Every row gives one point. Each copy is the shape, with its points in the same order, stretched, turned, moved and blurred by noise. Say if it was mirrored as well.
(in the rows, 128 means zero)

Shape, 8 rows:
[[ 91 132 198]
 [106 120 214]
 [162 122 110]
 [179 160 120]
 [126 150 116]
 [140 158 177]
 [103 130  54]
 [ 91 150 201]]
Copy 1, 8 rows:
[[135 106 184]
 [152 102 192]
 [162 150  89]
 [178 189 105]
 [132 164 117]
 [175 147 172]
 [ 90 162  72]
 [136 126 200]]
Copy 1 is: only turned
Copy 2 (8 x 3):
[[ 96  75 192]
 [114  78 213]
 [147 132 109]
 [135 172 122]
 [103 124 114]
 [113 139 176]
 [ 91 107  47]
 [ 78  93 202]]
Copy 2 is: only turned

Shape, 11 rows:
[[159 192 158  71 116 108]
 [118 139  90 187 176 221]
 [169 129  83 160  53 153]
 [ 65  69  76 122 162 189]
 [132 168 143 144  91 103]
 [129 139  93 133 113  70]
 [115  99 102 173 152 141]
 [134 173  70  79 106 111]
 [119 159 164 111 114 108]
 [161 123 151 125 138 126]
 [162 174 121  54 127 144]]
Copy 1:
[[180 188 133 141  75 119]
 [ 83 131 187  83 230 187]
 [144  75 110  58 150 109]
 [  7 101 136 144 181 172]
 [145 147 147 114 124  72]
 [131 132  96 155 158  66]
 [ 90 101 159 145 200 125]
 [128 164  65 117 128 114]
 [134 160 162 146 101  93]
 [155 120 165 157 130 130]
 [157 173 108 129  90 164]]
Copy 1 is: mirrored
Copy 2:
[[165 196 155  71 100 132]
 [ 76 124 163 187 166 209]
 [110 147 228 188  84 109]
 [ 61  75 135 118 190 121]
 [117 185 146 138  74 126]
 [139 164 130 150 114  67]
 [110 109 123 163 132 121]
 [126 195 179 111 144  72]
 [117 171 131  99  88 130]
 [156 129 144 119 102 144]
 [151 183 185  73 138 131]]
Copy 2 is: mirrored

Shape, 14 rows:
[[ 84 118 162 144 162 120 105 196 209]
 [196 203  90 131  89  91 134 101 109]
 [179 215 123 159  93 118  92 142 101]
 [148 103 119  57 110 174 107  96 114]
 [ 90 130 157 187 145 146 132 142 147]
 [144  87 132  68 117 171 206 146 127]
 [127 169  80 144  44 101 130 105 120]
 [171  85 118  83  88 150 163  87 167]
 [ 75 108 216 137 186  71 115 157 147]
 [ 83 194 107 156  96 108 116 107 106]
 [ 73 104 127 180 240  89 108 180 163]
 [135 139 124  68  97 167 165 120 125]
 [ 51 116 161 113 182  86 106 207 155]
 [153  67 135 103  97 134 128 162  99]]
Copy 1 (14 x 9):
[[ 96  76 175 140 130 175  94 190 152]
 [149 193 132 181 122  75 145 102 142]
 [129 195 176 191 121 114 138  85 101]
 [140 124 100  65 144 151 138  98  90]
 [ 68 121 189 132 162 146 144 151 153]
 [144 127  78  82 143 159 204 164 136]
 [ 91 208 106 139 139  98 118 129 112]
 [147 153  77  65 147 142 145 120 171]
 [ 92  59 243  93 108 103 136 190 149]
 [ 56 148 145 149 124  81 132 118 106]
 [ 86  25 211 164 194 126 102 199 156]
 [124 147  84 106 110 159 179 139 111]
 [ 92  49 199 123 125 156 115 223 114]
 [157 161 138  86 177 154 152 153 105]]
Copy 1 is: mirrored
Copy 2, 14 rows:
[[117 136 159 192 115  56 114 174 209]
 [198 184  99 133 151 118 130  78  76]
 [198 193 145 143 118 130 114 125  91]
 [119  91 139  53 141  95 107 100 130]
 [106 147 147 193 119 139 138 131 182]
 [117  54 144  91 193 100 192 118 163]
 [143 182  99 138 104 100 167  91  81]
 [140  63 101 103 143  89 152  75 141]
 [108 159 216 203 155  78 114  98 215]
 [120 224 125 144 108 119 144 109 121]
 [ 78 164 150 241 176  90  82 151 195]
 [133 107 130  70 153 100 165 116 144]
 [ 87 164 199 184 155  40 117 162 202]
 [122  69 187 129 158  80 145 113 112]]
Copy 2 is: only turned

Shape, 15 rows:
[[114 222 101 189 146 129 130 136  82 120 198 146]
 [157 101  75 111 176 131 153  58 138 118 113 174]
 [ 92 153  74 157 101 137 118 179  72  94 179 178]
 [197 102 150 113 121 107  98 143 189 131 114 130]
 [157  63 173 102 208 103 130 147 184 125 114 174]
 [ 83 171 130 157  84 135 154 124 103  86 218 140]
 [113 198 132  91 112 112  80 151 101 148 150 135]
 [206  87 102  60 215 119 177 124 153  84 102 107]
 [149 143 155 147 130 168  85 186 175 136 112 113]
 [120 111  79 148 167  74 140  93 120  78 114 130]
 [131  78 117 122 193  94 163 107 126 107 104 113]
 [139 141 118 123 111 141  85 186 149 210 185  93]
 [144  86 166  75 181 178  86 142 189 137  99  92]
 [188  94 180 126 135 150  52 153 113 152 146 116]
 [188  85 187 103 136 148 134 161 150 185  65 120]]
Copy 1, 15 rows:
[[181 110 113  46 169 101 128 152  74  49 174 128]
 [ 97  77 128 119 173 122 168 131  85 121  56 174]
 [ 98 109  76  50 147 127 121 171 101  57 174  87]
 [162  82 150 151  75 125 157 159 166 159  69  89]
 [113  90 141 160 130 171 127 124 211 127  33 149]
 [131 159 127  66 111 118 152 135  76  42 170 118]
 [158 111 107  39 107 103 109 167 122 139 142 148]
 [ 70  40 208 133 158  78 151  97 157 119  35 130]
 [172  89 142 127  99 157 130 150 168 171 152  62]
 [102 127 134 110 188  75 140 135  93  92  55 121]
 [ 87 109 150 151 181  79 129 113 136 118  60 146]
 [181  73  77 104  90 100 148 142 186 163 182 100]
 [123  83 152 150 100 152 118  81 188 212  91 117]
 [177  66 110 173  56 116  79 124 146 165 120 103]
 [141  66 156 197  98 120 124 171 178 200 121 136]]
Copy 1 is: only turned
Copy 2 (15 x 12):
[[ 75 164 120  72  83 132 116 140 179 202 180 155]
 [131 110 140 145 212 165 132 139 162  91  73 196]
 [ 26 154 146 113  94 154  89 125 127 174 156 165]
 [172  46 147 150 153 110 115 140  76 127 129 139]
 [165  33 170 132 148 139 157 198  89  90  62 128]
 [ 39 147 149 134  89 101 111 113 182 157 182 138]
 [131 108 150  87  65 133  81  85 144 142 146 136]
 [158  49 171 122 236 145 110 161 139 142  31 119]
 [153  94 133 151  93 148 101 179  91 143 159  95]
 [ 92 102 102 100 179 102 101 149 138 106 103 175]
 [125  87 130 114 189 118 130 160 123  89  72 113]
 [136  70 126 120  82 166 145  93  93 173 153  74]
 [175  41 152 152 146 178 107 173 117  69 100  61]
 [146  76 171 111 141 160 128 138  73 111 193  77]
 [205 107 184 166 146 144 147 149  50 110 100  65]]
Copy 2 is: mirrored
Copy 3:
[[143 173 125 144 190  75 163 112  99  85 158  68]
 [165 124 102 100  54 123 195 101 109 140 118 167]
 [119 141 127 141 185 106 145 148  48 104 128 141]
 [196 119 151 137 107 142  89  76 152 124 113 162]
 [174 102 173  90  82 153 147  91 131  64  64 169]
 [125 118 146 104 193  95 146  88  52 107 168  79]
 [190 150 144 122 157  84  95 143 123 133 116  84]
 [223  69  95  90 122 176 180 112 148  94 104 174]
 [143 114 171 147 127 136  80 122 166  93 140 151]
 [131 136  65  90 114 136 157  83  92 108 102 153]
 [134  93  96  96  98 163 157 104 114  89  92 138]
 [177  84 162 210 135  85  87 121 142 104 130  99]
 [183  72 155 108  73 151  90 137 158  78 134 166]
 [199 127 159 171 107 169  82 109 112  88 135 111]
 [152  90 179 135  78 190 108 130 171 129 101 128]]
Copy 3 is: mirrored
Copy 4 (15 x 12):
[[ 70 195 127  83 167 133 122 149 103 137 216 147]
 [110 114 163  64 104 124 170 102 213  75 111 176]
 [128 181 150 101 106  94 124 181  67  68 202 177]
 [175 135 147 104 161 133 141 152 146 158  50 134]
 [161 124 218  80 182 150 103 145 154  91  40  95]
 [127 172 164 113 104 107  94 181 135 121 221 143]
 [100 181 138  81 127  72  96 127  66 173 118 134]
 [ 97 145 192  77 121 124 231 115 191  88  52  60]
 [137 158  70 141 187 133 109 189  92 136  81 113]
 [132 195 186  99  92 151 146  87 157  69 141 143]
 [110 151 190 119 115 166 164  99 150  68 100 100]
 [ 58 159 118 166 158 111 131 197  85 169  75 158]
 [113 126 107 114 142 141 113 164 133 115   7  79]
 [150 117 122  81 141 175 118 187  52 170  69 128]
 [146  80 135 154 171 141 155 119  93 151  48  98]]
Copy 4 is: mirrored
